Each row is a point. The points of each table are mixes of a few directions, plus a little noise. How many directions does each table use, and how many do they share? Where both have some left over, give the other angles between the two spaces (their principal angles), to ten degrees, smallest first.

First, 4 rows:
[[-0.41  0.58]
 [-0.01  0.01]
 [ 0.19 -0.26]
 [ 0.22 -0.32]]
Second:
[[-0.41 -0.29]
 [ 0.49  0.34]
 [ 0.17  0.12]
 [-0.25 -0.18]]
Directions: first 1, second 1, shared 0; angles 90

First, 9 rows:
[[ 0.21  0.38  0.45  0.21 -0.13 -0.20]
 [-0.07  0.29  0.21 -0.36  0.08 -0.01]
 [-0.03 -0.29 -0.27  0.13  0.00  0.07]
 [ 0.22  0.46  0.52  0.16 -0.13 -0.21]
 [ 0.23  0.03  0.14  0.48 -0.17 -0.14]
 [-0.42 -0.40 -0.58 -0.66  0.29  0.33]
 [-0.29 -0.13 -0.27 -0.56  0.21  0.20]
 [-0.04  0.19  0.14 -0.22  0.05 -0.01]
 [ 0.20 -0.53 -0.36  0.81 -0.20 -0.03]]
Second:
[[ 0.26 -0.28  0.02  0.48 -0.15 -0.04]
 [ 0.28  0.41  0.01  0.39  0.60 -0.41]
 [-0.07 -0.13  0.15 -0.13 -0.39  0.17]
 [-0.08 -0.38 -0.29  0.42 -0.43  0.11]
 [-0.32  0.33  0.15 -0.57 -0.13  0.10]
 [-0.07  0.04 -0.05 -0.59  0.50  0.07]]
Directions: first 2, second 4, shared 2

First, 7 rows:
[[ 0.00  0.12 -0.24 -0.06 -0.02  0.03  0.66 -0.32  0.21]
 [-0.11  0.15  0.30 -0.35  0.22  0.11  0.35 -0.21 -0.03]
 [ 0.37 -0.11 -0.74  0.40  0.05 -0.53 -0.37  0.23  0.16]
 [-0.17  0.30 -0.09  0.18  0.21 -0.74 -0.63  0.26  0.39]
 [-0.30  0.05  0.45 -0.03 -0.13  0.15 -0.26  0.09 -0.04]
 [-0.02 -0.36  0.33  0.00 -0.47  0.86  0.15 -0.04 -0.48]
 [ 0.22 -0.13 -0.01 -0.14  0.13  0.14  0.10 -0.02 -0.22]]
Second:
[[-0.10 -0.04 -0.12  0.27 -0.04 -0.89 -0.02 -0.02  0.23]
 [-0.13 -0.13 -0.23  0.23  0.48  0.20 -0.69  0.28 -0.28]
 [-0.18  0.17 -0.13 -0.18  0.15  0.28 -0.11 -0.04 -0.42]
 [-0.03  0.53  0.44 -0.26 -0.52 -0.25  0.68 -0.23  0.20]
 [ 0.15 -0.22  0.03  0.34  0.36  0.29 -0.15  0.19  0.10]
 [ 0.04  0.01 -0.11 -0.34  0.03  0.61  0.40 -0.23 -0.36]
 [ 0.25 -0.31  0.13 -0.05 -0.45 -0.23 -0.11  0.05  0.54]]
Directions: first 4, second 5, shared 1; angles 40, 40, 70

First, 10 rows:
[[ 0.12  0.26 -0.57  0.12 -0.14  0.58  0.81 -0.49  0.03  0.41 -0.06  0.12
  -0.32 -0.46]
 [-0.07 -0.42  0.13 -0.14  0.32 -0.09 -0.68  0.32  0.08 -1.01  0.50  0.17
   0.13  0.60]
 [ 0.95 -0.60  0.09 -0.26 -0.10  0.46  0.02 -0.08 -0.18  0.79  0.55  0.44
  -0.31 -0.13]
 [-0.44  0.33  0.07  0.14 -0.02 -0.33  0.00  0.08  0.03 -0.15 -0.39 -0.28
   0.18 -0.01]
 [-0.31 -0.06  0.19 -0.02  0.18 -0.33 -0.47  0.28  0.06 -0.66  0.04 -0.09
   0.22  0.37]
 [-0.39  0.33 -0.44  0.17  0.06  0.20  0.37 -0.23  0.15 -0.45 -0.13 -0.05
  -0.05 -0.07]
 [ 0.36 -0.03 -0.13 -0.02 -0.14  0.29  0.34 -0.22 -0.07  0.60  0.04  0.12
  -0.21 -0.29]
 [-0.16  0.17  0.24  0.04 -0.09 -0.34 -0.09  0.12 -0.05  0.21 -0.31 -0.22
   0.14 -0.05]
 [ 0.01 -0.19  0.20 -0.08  0.10 -0.16 -0.38  0.21  0.00 -0.28  0.15  0.03
   0.10  0.25]
 [-0.06  0.21  0.21  0.05 -0.18 -0.27  0.08  0.03 -0.07  0.51 -0.38 -0.22
   0.08 -0.20]]
Second:
[[ 1.68 -0.09  0.55  0.03 -0.45  0.90  0.68  0.19 -0.01  0.55  0.21 -0.46
  -0.41  0.59]
 [ 0.18 -0.02  0.06  0.00 -0.05  0.09  0.08  0.02  0.00  0.06  0.02 -0.05
  -0.04  0.06]
 [-1.06  0.06 -0.35 -0.02  0.29 -0.57 -0.42 -0.13  0.00 -0.35 -0.13  0.29
   0.26 -0.38]
 [ 0.29 -0.01  0.09  0.01 -0.08  0.15  0.11  0.04  0.00  0.10  0.03 -0.08
  -0.07  0.10]
 [-1.08  0.06 -0.37 -0.02  0.28 -0.57 -0.43 -0.13  0.00 -0.35 -0.14  0.30
   0.25 -0.38]
 [-0.29  0.01 -0.09  0.00  0.09 -0.16 -0.11 -0.03  0.00 -0.10 -0.03  0.08
   0.07 -0.10]
 [ 0.84 -0.05  0.28  0.02 -0.22  0.47  0.34  0.10 -0.01  0.28  0.11 -0.24
  -0.21  0.30]
 [-0.36  0.02 -0.12 -0.01  0.10 -0.19 -0.14 -0.05  0.00 -0.12 -0.04  0.09
   0.08 -0.13]
 [ 0.26 -0.02  0.09  0.00 -0.07  0.14  0.11  0.03 -0.01  0.08  0.03 -0.07
  -0.07  0.09]
 [-0.48  0.03 -0.16 -0.01  0.14 -0.26 -0.20 -0.05  0.01 -0.15 -0.06  0.13
   0.11 -0.18]]
Directions: first 3, second 1, shared 0; angles 50

First:
[[-0.56  0.21  0.10  0.25  0.12 -0.22  0.33 -0.05 -0.16 -0.09  0.31 -0.24
   0.10  0.21  0.19  0.11  0.38  0.17  0.36  0.30 -0.07  0.40 -0.39 -0.39]
 [ 0.05 -0.06 -0.35 -0.44 -0.48  0.16  0.36  0.14  0.20 -0.43 -0.12  0.19
  -0.10 -0.09 -0.06  0.12 -0.21 -0.40 -0.04 -0.10  0.35  0.47  0.17  0.49]
 [ 0.11  0.07 -0.13 -0.52 -0.57  0.17  0.40 -0.05  0.25 -0.12 -0.37  0.25
  -0.13 -0.46 -0.39  0.04 -0.43 -0.41 -0.48 -0.17  0.06  0.40  0.62  0.52]
 [ 0.69 -0.63 -0.25  0.09  0.13  0.60 -0.45  0.05 -0.07 -0.10  0.32 -0.06
  -0.54  0.40  0.35 -0.42  0.23 -0.03 -0.08 -0.01  0.40 -1.17 -0.44  0.46]
 [ 0.14 -0.13 -0.01 -0.21 -0.14 -0.43  0.41  0.28  0.25  0.02 -0.17  0.06
  -0.12 -0.51 -0.32  0.35 -0.36 -0.21 -0.14 -0.27  0.16  0.61  0.27  0.24]
 [-0.36  0.23  0.12  0.38  0.45 -0.40 -0.30  0.10 -0.17  0.04  0.15 -0.12
   0.48  0.34  0.27  0.19  0.23  0.35  0.60  0.10 -0.16  0.21 -0.39 -0.68]
 [ 0.02 -0.04 -0.08  0.08  0.17 -0.21 -0.17  0.19  0.00 -0.07  0.04  0.01
   0.18  0.14  0.13  0.15  0.00  0.07  0.31 -0.07  0.10  0.12 -0.19 -0.14]
 [-0.08 -0.03  0.58  0.55  0.58 -0.42 -0.06 -0.14 -0.20  0.67  0.22 -0.39
  -0.16 -0.20 -0.11 -0.05  0.25  0.47 -0.15  0.14 -0.44 -0.40 -0.16 -0.54]
 [-0.36  0.45  0.35  0.07 -0.05  0.16 -0.03 -0.46 -0.15  0.33 -0.18 -0.02
   0.19 -0.12 -0.22 -0.22  0.04  0.18 -0.33  0.21 -0.57 -0.14  0.38 -0.32]
 [ 0.36 -0.07 -0.34 -0.25 -0.21  0.58 -0.51 -0.04  0.04 -0.26 -0.19  0.30
   0.09  0.30  0.14 -0.25 -0.15 -0.18 -0.05 -0.13  0.18 -0.50  0.14  0.35]]
Second, 11 rows:
[[ 0.30 -0.10 -0.17 -0.38 -0.51  0.37  0.31 -0.15  0.14 -0.02 -0.03  0.16
  -0.59 -0.43 -0.28 -0.21 -0.16 -0.42 -0.66 -0.03  0.09 -0.17  0.38  0.63]
 [ 0.12 -0.02 -0.10 -0.16 -0.22  0.16  0.14 -0.07  0.05 -0.01  0.01  0.09
  -0.28 -0.20 -0.12 -0.10 -0.05 -0.20 -0.30  0.01  0.04 -0.07  0.16  0.26]
 [-0.17  0.40 -0.31  0.06 -0.16 -0.12 -0.08 -0.10 -0.11 -0.03  0.48  0.18
  -0.33 -0.15  0.09 -0.08  0.32 -0.24 -0.04  0.26 -0.09  0.08 -0.21 -0.21]
 [-0.47  0.02  0.44  0.66  0.98 -0.61 -0.53  0.31 -0.20  0.06 -0.14 -0.37
   1.20  0.84  0.48  0.43  0.15  0.85  1.22 -0.06 -0.14  0.29 -0.59 -1.03]
 [ 0.09 -0.11  0.05 -0.06 -0.02  0.08  0.06  0.00  0.05  0.01 -0.12 -0.02
   0.01 -0.02 -0.06  0.00 -0.10  0.00 -0.08 -0.07  0.03 -0.04  0.10  0.12]
 [ 0.10 -0.25  0.22 -0.01  0.14  0.06  0.03  0.08  0.07  0.03 -0.31 -0.13
   0.25  0.12 -0.05  0.07 -0.20  0.18  0.07 -0.17  0.06 -0.05  0.12  0.11]
 [ 0.13 -0.13  0.05 -0.11 -0.09  0.13  0.10 -0.01  0.07  0.00 -0.14 -0.01
  -0.07 -0.07 -0.10 -0.03 -0.13 -0.04 -0.16 -0.08  0.05 -0.06  0.15  0.22]
 [-0.06 -0.30  0.42  0.23  0.52 -0.15 -0.16  0.20  0.01  0.04 -0.43 -0.29
   0.75  0.46  0.12  0.24 -0.19  0.53  0.52 -0.22  0.01  0.06 -0.08 -0.26]
 [ 0.00  0.62 -0.75 -0.30 -0.83  0.16  0.20 -0.33 -0.07 -0.07  0.84  0.50
  -1.22 -0.72 -0.13 -0.37  0.43 -0.89 -0.77  0.43 -0.06 -0.05  0.01  0.26]
 [-0.13 -0.02  0.14  0.18  0.30 -0.17 -0.16  0.10 -0.06  0.02 -0.07 -0.12
   0.38  0.25  0.13  0.13  0.02  0.27  0.36 -0.03 -0.04  0.08 -0.15 -0.29]
 [ 0.11 -0.10  0.01 -0.11 -0.09  0.12  0.09 -0.02  0.06  0.00 -0.09  0.00
  -0.08 -0.08 -0.08 -0.04 -0.11 -0.06 -0.16 -0.05  0.04 -0.06  0.13  0.19]]
Directions: first 5, second 2, shared 1; angles 60
